Every row gives one point. The last column is the point's height on a tilted bowl or saddle (a function of degree 2), plus a little noise. Along how many of its main directions does it bend up, bend down or stay straight?

Points, 10 rows:
[[ 10 -34  18]
 [ 48  24  33]
 [ 51 -56  60]
 [ 30   3  14]
 [-37 -18  18]
 [-19  10   9]
 [-60 -10  33]
 [-45  -7  20]
 [ 49 -26  33]
 [ -1   1   5]]
Directions: 2 up, 0 down, 0 straight

Points (17 x 4):
[[-21  11   8 -32]
 [ 14 -11  15 -34]
 [-16   2  21 -35]
 [-20  -9  -3 -37]
 [ 29  -4  -4 -47]
 [ 25   5 -16 -50]
 [-12   6 -21 -45]
 [  5  -1  12 -40]
 [-10  23  16 -18]
 [-17 -47 -40  26]
 [-15  20   8 -23]
 [-20 -20 -25 -33]
 [  4  31  17  -6]
 [ 23  -7 -60 -59]
 [-17  -1  23 -33]
 [ 24 -21   9 -25]
 [ 12  -7  19 -36]]
Directions: 1 up, 0 down, 2 straight

Points (24 x 5):
[[-37  52  21   8 -60]
 [ 35 -19 -21 -15 -28]
 [ 13   7  40 -54 -59]
 [-15 -11  34  15 -17]
 [-37   0  36 -20 -30]
 [ 19 -14   1 -24 -17]
 [ -1 -33   3 -47 -50]
 [ -6  -3  20  29 -23]
 [  0  33  23 -19 -28]
 [ 15   9  22   1  -6]
 [-19   1   4   1  -5]
 [-20  18 -11  24 -20]
 [-22 -30 -20   1 -12]
 [ -2 -28   0  14 -13]
 [  9 -37  -5  30 -35]
 [-32  26 -33   1  -7]
 [-16   5 -25  12  -3]
 [-30  21 -29  -8  -5]
 [ 15 -60  12  12 -39]
 [-21 -24   0  15 -16]
 [-25   7  10 -21 -15]
 [-23  26  -8 -25 -21]
 [  6  20 -14   1  -8]
 [ 26   5  19 -22 -18]]
Directions: 0 up, 3 down, 1 straight

Points, 46 rows:
[[-37   1  -4   7 -13 -28   6]
 [-18  44  11  -1 -31  30   7]
 [ 20 -19  32  -1  15  -5  -2]
 [ 12   4   0 -10 -31   1   3]
 [-20   1 -25  -3  20   0   4]
 [-43 -11 -28   4 -29 -11  19]
 [  5  37   9 -17  -2  -1  -1]
 [  7  29  13  33   2  49  34]
 [-22 -25   4 -20 -13  21   0]
 [  6 -21  15 -39 -25 -11   8]
 [-13   3  14 -14   5  -4  -3]
 [-11  -1 -21  26  43  -7  23]
 [ -3  -1 -31  -8   6  -1   3]
 [ 16  33 -10   3  23 -30   5]
 [  2   4 -29  -3  10  21   7]
 [ -4  35  13  14 -12 -21  -5]
 [ -1 -19   5 -46  -2  -4   4]
 [  3  -9   1 -23  38  12   0]
 [  8 -25  20  11   4  18  -2]
 [  2   2 -26  -7  11  -4   1]
 [-40  11  42 -31  14  -3  31]
 [ -7 -36   7  22   7  11   5]
 [ 12 -25  10   4  -3   5  -6]
 [-17  19 -26   6 -25 -23  -5]
 [  8  11  40 -26 -24  15  21]
 [-11 -22 -23 -17  -2 -27   8]
 [-44   9 -11   3   0  22  10]
 [  1  -4   5  -9 -21 -22   1]
 [-31 -12 -31 -15   1  -8  11]
 [-11  10 -30   7   6  22   7]
 [-19 -21   7 -19 -10  -1  -3]
 [ 19 -28  20  60  33   4  60]
 [ 13  19 -28 -12 -16   1   2]
 [ 30  10  -7  28 -20   9  20]
 [-16  -8   5  15   7  16   3]
 [ 23 -14  -2  51   5 -22  46]
 [ -7 -11  -7  36  25  -4  21]
 [ -5  22 -23  16  44  33  27]
 [-17   2 -23  -9 -12  11   1]
 [ 27 -24  31   4   4 -18   4]
 [ 36   6   4  -4  12  -1   7]
 [ 11  -7  24 -13  44 -11   5]
 [  3   1  18  15  19 -16   5]
 [-36  10  21   4 -29  -4   9]
 [ 37 -12  24 -19  18  -1   2]
 [  0  11  41  -7  -4   4   9]]
Directions: 5 up, 1 down, 0 straight
